Each row is a point. Two turns around zero, p and q, are shown by what they do to some points. Write where each new point lands after one turn and then the other. Backwards means that the second turn is done in reverse. Each puzzle has new turns, and all numbers are rounded.

Turn p:
[-11 -31  29] => [-40   9 -15]
[ 38  14 -14] => [ 14 -15  38]
[-29 -22   4] => [-16   0 -33]
[-15  -8  -8] => [  1  -6 -18]
[ 17  46 -12] => [41 11 28]
Turn q:
[24 17  3] => [-13  16  21]
[ 13 -23  -5] => [25  2  9]
[27 -2  2] => [ 6 11 24]
[-69  10 -19] => [-15 -16 -69]
[ 5 -1 20] => [ -5 -13  15]
Where do these land?
p, then q backwards: [-28 -46 -18] => [-55  10   8]
q, then p backwards: [-11   9 -44] => [-41  11  17]
p, then q: [23 -4 14] => [-12 -25  -1]
q, then p: [-6  4  2] => [ 1 -3 -7]
q, then p backwards: [32  1 15] => [32 13 10]
q, then p: [-10  36  30] => [ -9  10 -46]

Turn p:
[ 22   7 -21 -20 -23  14] => [-17  26  -8  16   3 -28]
[ 10  26 -19  32  13  26] => [ 18 -22 -16  19 -31 -26]
[-45   4  41 -39 -40   6] => [-3 24 66 22 31 21]
[  9   2 -20 -30   5 -21] => [-16  21 -27   7  13  13]
[  5 -47   9  25  36   1] => [ 26 -10 -10 -57 -10   6]
[  4  -2  51   5 -12   7] => [  8 -21  35 -11  30 -12]
[  7   1 -19  13  44  -5] => [ 21 -12 -40  -8 -14  10]
[-13   8 -22  14 -23 -28] => [-37  -6   2  10 -22  16]
Turn q:
[ -7 -18 -29  14 -15   3] => [  9  -2 -17 -24 -18  19]
[ 40 -32 -17  20 -36 -33] => [  7  30 -67 -14  -3  -2]
[ -3  22  16 -31  20  43] => [-16  11  57  18  -2   4]
[ 15 -13 -10  20  23 -12] => [ 16  -2 -14  -2 -21 -26]
[-13  27   2 -28  17   4] => [11 -2 38  8 20  0]
[-23 -10  26 -22  14   8] => [-26 -12  27 -11  13 -13]
[-22  34  38   2   5  33] => [-28 -24  35  38   3  13]
[ 12 -12 -26  25 -28 -45] => [ 27   1 -58 -14   7   5]
Where do these land?
q, then p: [-27  23  -5 -14  21  -3] => [ 13 -10   2 -31  26  -6]
q, then p backwards: [ -7 -40 -12 -20 -25 -10] => [ 18 -45  -2  -8   8 -22]
p, then q backwards: [-14 -20 -43  27  -4  24] => [ 24 -27 -25  23  21  30]
p, then q: [ 42  49  22 -15  21 -36] => [ 29 -22   4 -39 -51 -34]
p, then q: [-12  18  30  -8 -20 -35] => [-28 -30  21  -7 -24 -18]
p, then q: [ 16 -28   6  23  18  19] => [  5  36  -4 -14  27  -8]
p, then q: [  1  -2   3   7 -11  41] => [  0   6 -27  19  25 -13]

Turn p:
[ 22 -27  57 -14 -41  23  19  -7] => [-25  17   7 -41  33 -34 -16 -46]
[ -9  43 -12  35   3  19  26  13] => [-15 -20 -33  26  20  18 -29  24]
[-17  52  38   6  28 -34  29  24] => [ -2 -43 -38  37  41   1  37 -10]
[-12 -21 -17 -18  21 -15 -38  13] => [ 33  25  11   7 -25   1  30   9]
[-12  -2 -14   7 -27  -7 -18 -21] => [-15   8  35  -2   0  11   0  18]
[-10  25 -18 -15  22  26 -39 -17] => [ 29   2  -6 -28  -2  28  10  41]
[ -6 -13   6  29  19  21  13   2] => [-18  14 -32   2 -10  15  -9  -8]
[ 20 -17 -10  -3  18 -16  -4 -13] => [ 10  -9   9  -4 -30   8   5 -17]
[-15 -18 -25 -20  25   2   6  -7] => [  4   0 -10  -6 -39 -12  14  17]
[ 39 -21  -5  -6 -67 -20   6  14] => [ -1   5  58  11  12 -34 -39 -29]
Turn q:
[  2   9  -7  34  13 -14   6  13] => [ 17 -17  -5  10  24 -16  -7  16]
[ 19  17  -3 -48  13   3 -10 -27] => [ -4  31   0  -2 -15  48  18  10]
[-29 -14  -4 -61  11  -7 -28 -22] => [ 12  53  16 -30 -41  15  10  -4]
[ 20 -23  -4  29  -3  -4  -4   8] => [ -7 -10 -20   9  15 -28  16  -1]
[-2 -7  8 17 22 19  7 60] => [  5 -56  12 -11 -12 -25  10  24]
[ 17  64 -15  29  -3 -17  -4 -21] => [  9  10  13  41  53  27 -17  19]
[ 14  -9   3 -15   9 -17  22  76] => [-15 -45  -3 -53   2 -13   4  43]
[-19 -11 -11  23 -34   4  21 -30] => [-12  12 -15  21   3 -16 -38 -32]
[ 11   0  -5  11  15  17  17 -20] => [  7  -8 -22  26  -8  11  -2  -2]
[ -2  -6  39  21   9   0   6 -11] => [ 22 -21  -7   0  11   3   9 -33]
[-31 -20  -1 -40 -52  16 -33 -26] => [-35  51  31 -10 -31  -6  -3 -42]
Where do these land?
q, then p: [ 31   1 -35  -5  15 -39  -9   1] => [ 32 -17 -30  36  -1 -11  -8  17]
p, then q: [-26  -4  12  23  44  39  17  16] => [-16  20   8  31 -13 -14 -34  46]
q, then p: [ -6  -8 -27   2  45  33   5 -27] => [ -7   5  24  25  13  12 -56  -6]
p, then q backwards: [ -7  -3 -31  14  -2  14   4   0] => [ -6   8 -29 -12   3  10  14   0]
q, then p backwards: [ 26   5  -3  19   8  14 -19  -6] => [-23  11   5   4   5 -28  -1  15]
q, then p: [ -7  28  11 -17 -21   0  13  -1] => [  5  22 -12 -28  11   7  12  10]
q, then p: [-12   5  34 -36 -52   3 -27  24] => [-26  -3 -12 -42  27 -24  52   7]
p, then q backwards: [ -4 -16  10  25   3 -83   2 -24] => [ 20  11  37   0 -18  69 -37  -6]
q, then p: [  5  -8  29 -25 -40  19  14  17] => [-29  20   6 -31  -4 -20  29  23]
